Each row is a point. A path goes straight from each point to the next, and from the last back to the first. The post is the endless flat space through its rows: a point in 2 columns, a line in 3, a plane in 4, and so on, so that a path can go around it. How many times does the path go around the post? Going back the other way cancels.

Post (1 x 2):
[[ 9.8 -0.3]]
Path (26 x 2):
[[ 10.4  32.1]
 [ 38.1  20.1]
 [ 15.6 -12.4]
 [ 13.4 -21.6]
 [ 46.2   2.1]
 [ 13.1  14.4]
 [ -6.8  16.1]
 [-11.5 -10.4]
 [ 11.4 -12.4]
 [ 33.6  -9.0]
 [ 18.2  -9.9]
 [ 26.1  -2.1]
 [ 21.1  27.5]
 [-10.3  10.7]
 [-13.6 -33.3]
 [ 19.4 -14.2]
 [ 36.7   5.6]
 [ 24.8  38.8]
 [ -0.6   5.9]
 [  8.6  17.2]
 [ -1.5  28.3]
 [ -2.5  -0.2]
 [ -1.7 -20.3]
 [ 35.9 -29.4]
 [ 31.2   9.7]
 [  1.2  21.4]]
Times around: 3

Post, 3 rows:
[[ 18.0   2.2   0.6   3.6]
 [ 20.5  20.5  -4.3  -6.5]
 [-40.5   9.2  10.7 -25.0]]
Path:
[[ -2.3  -5.6  -6.6 -13.5]
 [ 23.0  14.6 -29.9  -0.4]
 [-15.4  14.4   5.1  13.5]
 [ -7.4  16.9  16.1  -5.5]
 [-31.2   6.5   4.9   7.8]
 [  9.6  -2.7 -14.2  11.7]
 [  4.1 -22.4   1.9  -0.5]
 [  8.0 -25.4  26.6 -12.8]
 [-17.0  33.1  21.4 -23.1]
 [ -7.8  14.5   0.0   3.2]
 [ 22.6 -25.1  -4.5  20.1]
 [-28.0  30.3   0.6 -70.2]
 [ 38.5  30.9   4.0 -21.0]
 [  6.2  15.7  12.5  16.6]
 [ -4.1  11.3 -12.7  20.6]
 [-18.5  24.6  33.1  -8.4]
 [-16.1  -3.2  30.8 -40.6]
 [  0.3 -13.9  22.7 -32.9]
 [  2.6  20.4  30.4 -32.9]
 [-27.5  -7.2  16.0  27.6]
 [-19.5  30.7 -23.7 -17.8]]
Times around: 2

Post, 7 rows:
[[ 31.9  -6.1 -20.9  12.9  17.5   3.9  13.3  -7.5]
 [-25.2  16.0  -8.7 -15.2 -11.0  -4.2  23.2   5.8]
 [-33.5  11.0  11.1   3.4   9.6   5.2  -6.3  10.8]
 [-29.1 -12.6  -4.5  -6.6  -8.7  14.1  24.8   3.1]
 [ 36.2 -20.8  15.8  -2.6  39.7 -24.1  -5.0  -4.0]
 [-17.0   5.5  -3.7 -23.4  -4.9  15.6  -2.7  -7.2]
 [ 36.4  -8.0  14.1  16.6  42.8 -18.8  11.5 -36.2]]
Path (22 x 8):
[[ 51.2 -10.0   0.7  14.9  20.9  -9.0   6.3  12.1]
 [ -2.9  10.8  -5.1 -20.3  10.2  -0.8   1.1  20.0]
 [ 23.4 -22.4  -2.7  12.4  45.4 -14.9  34.7 -22.8]
 [-13.8  24.2 -19.3 -12.9   0.0  -2.2   9.2 -34.1]
 [  5.0  -6.6 -35.0  -1.1 -25.1  -1.3  44.5  -9.2]
 [-20.4 -26.6  25.6 -14.8 -20.1  20.6  32.5  -3.6]
 [ 10.8  -4.3 -22.6   3.5  -2.9   4.3  46.8   0.7]
 [ 17.2 -14.0 -33.7  18.9  31.7  20.9   5.6  40.6]
 [ 10.6 -33.7 -23.9  21.2  18.5  -6.4  31.5 -41.9]
 [-47.5 -13.7 -31.9  12.0 -27.1 -11.9  62.2  14.9]
 [-23.6  -3.2  -3.1 -22.6  29.1 -15.2  -1.9  -7.5]
 [-11.9   0.4 -11.0 -24.8   8.3  24.5  25.5   3.5]
 [ 11.8 -12.6   3.1 -19.7   7.2   4.8  12.0   7.6]
 [-35.6  -2.6  48.9   6.0  11.9  -7.7  -7.8 -15.3]
 [ -5.2 -11.3   4.3  -5.8   9.0 -38.9  -4.0  33.9]
 [-11.6 -16.0 -32.7  -2.9  14.4   6.1  11.1  -2.5]
 [ 12.8 -20.0  -6.0  -7.7  19.4  18.6  21.5 -16.9]
 [ -1.7   3.2  25.9 -51.9  -0.2   7.2   6.5 -27.2]
 [ -2.5  10.4  22.6  -7.9   5.2  26.9 -38.4 -13.9]
 [ -6.6  10.7  12.3  -9.8  14.9 -19.4 -16.0 -47.2]
 [-24.3   7.1 -16.3  -4.9   5.0 -19.2 -28.1  26.2]
 [ 45.3  -8.8 -25.7   9.4   9.3  -3.7   3.9   3.3]]
Times around: 0

Post:
[[ -3.5 -22.6  -5.9   7.4  20.6  18.5 -27.7  34.2  36.7   5.4  37.5]
 [ -6.2 -13.6  12.5   7.9  -3.4 -13.4  10.6  -7.0  35.2 -12.9 -10.0]
 [-13.3 -18.8  -6.8  -1.9 -36.8  -3.0 -20.9  -4.1 -26.3   1.7  28.6]
 [ -2.6 -10.7  -1.1 -13.8 -20.4   8.2  15.8 -16.7 -29.5   0.1 -12.8]
 [ -4.2 -24.8  -8.7 -11.8  11.3  -0.3 -31.1  18.6 -35.6   0.5  -4.2]
 [ 13.6   6.1 -31.9  -8.3   8.4  13.5  -0.6  24.7  25.8 -14.3  -1.7]
 [ -2.8 -30.4  -7.7  14.7  23.6   6.9   8.7  -5.5 -15.1 -19.0  20.6]
 [  5.3  13.6 -15.1  17.4 -29.8   1.3  13.3  15.0  39.7  10.7  -4.5]
 [  2.9   2.4 -14.4 -12.4  17.7  -2.9  24.5  36.0  16.2  -4.7  -8.0]
 [ 40.0 -12.0  -9.7   7.1  12.2   2.4   3.1   6.6  46.6  -5.5  16.1]]
Path, 26 rows:
[[ 22.5   1.7  -8.0  19.6 -16.5   1.1  25.4  -2.6  20.9  -4.6 -35.2]
 [-22.8  -1.9 -35.2   5.4  -9.7 -15.7  25.2  37.0  19.7 -18.4  10.9]
 [ 12.8 -19.3 -13.2  -5.2  -4.1  -6.5 -18.5  -1.0  30.0  15.3  16.4]
 [-16.1  -3.1 -11.1   9.0  -6.5  -3.1   0.0 -18.8 -11.1 -20.1  23.8]
 [ 14.9  -0.5   8.0  29.2 -32.2  -0.6   2.9  -0.6  40.1   1.0  17.4]
 [  3.3 -27.0  -0.1  36.8  -4.8   0.9  13.3 -15.6   4.0 -55.8  -8.0]
 [ 14.3 -43.0  17.4  13.4  35.1   4.0 -39.7  26.5 -16.4  -2.7  22.6]
 [ 65.7 -10.5 -12.4   8.1  31.1 -12.8 -15.9 -13.0  -8.8 -34.3  -2.1]
 [-10.6 -10.3 -17.0  -7.9   1.3  14.9 -30.0  21.9 -13.2  27.5  13.8]
 [ 32.3  14.5 -46.0 -18.8 -26.6  29.6  -1.1  10.1   8.4  11.3   1.4]
 [  1.3 -43.2 -15.4   5.1  -1.7  27.4   8.6   7.2 -19.3 -18.8  38.7]
 [  5.0 -15.3   2.1  38.6   0.3  12.4   0.8   2.5  28.1 -33.4  23.7]
 [ 27.6  -2.0   5.4  11.5  -9.2  -6.5  41.3   3.4  -7.8   3.0  21.1]
 [  3.8   6.8 -22.8 -19.6  11.9  36.1   5.1  30.9  15.7 -11.8 -27.7]
 [ 22.2  14.1 -41.6  -6.6 -11.3  19.5  40.7  36.8  33.2  -5.0   5.8]
 [-50.4 -35.1  12.1 -11.2 -11.3 -21.4  -3.7 -13.3 -25.3  16.0  14.2]
 [ 27.0   5.1 -31.6  -8.9 -12.2  16.0  -9.6  -1.6  13.8 -11.2  26.8]
 [ -1.5  13.2 -21.2  -0.8  -3.5  31.5  13.0   2.7   3.8 -26.4  17.9]
 [ -9.0 -21.0 -13.3  33.3  -7.9   3.2  36.9  -0.6 -37.0 -37.5  17.8]
 [-35.9 -14.7 -22.4   2.0  -1.1  26.2 -11.1  42.4   4.0  14.0 -12.3]
 [-18.9 -27.5  -6.8  35.1  13.8 -35.3  34.9  -8.0   2.1   4.9  19.3]
 [-16.7  -9.0   3.9  -3.1   0.7 -30.3   6.0   2.6  24.0  15.0   7.3]
 [-20.3 -19.5 -22.9  -5.1  18.1  34.4 -45.3  14.6  37.4   5.9  -1.0]
 [  3.4 -28.4 -18.2  -1.3 -21.6  16.7 -19.7  14.2 -25.8  -3.7   7.6]
 [ 38.4 -11.8  -3.4  20.4   1.9   7.1  -0.4  31.8  11.0   3.7  19.9]
 [  9.8  32.1 -32.1 -12.9  10.5  37.3  -1.7  45.3  50.7 -25.5 -28.4]]
Times around: 1
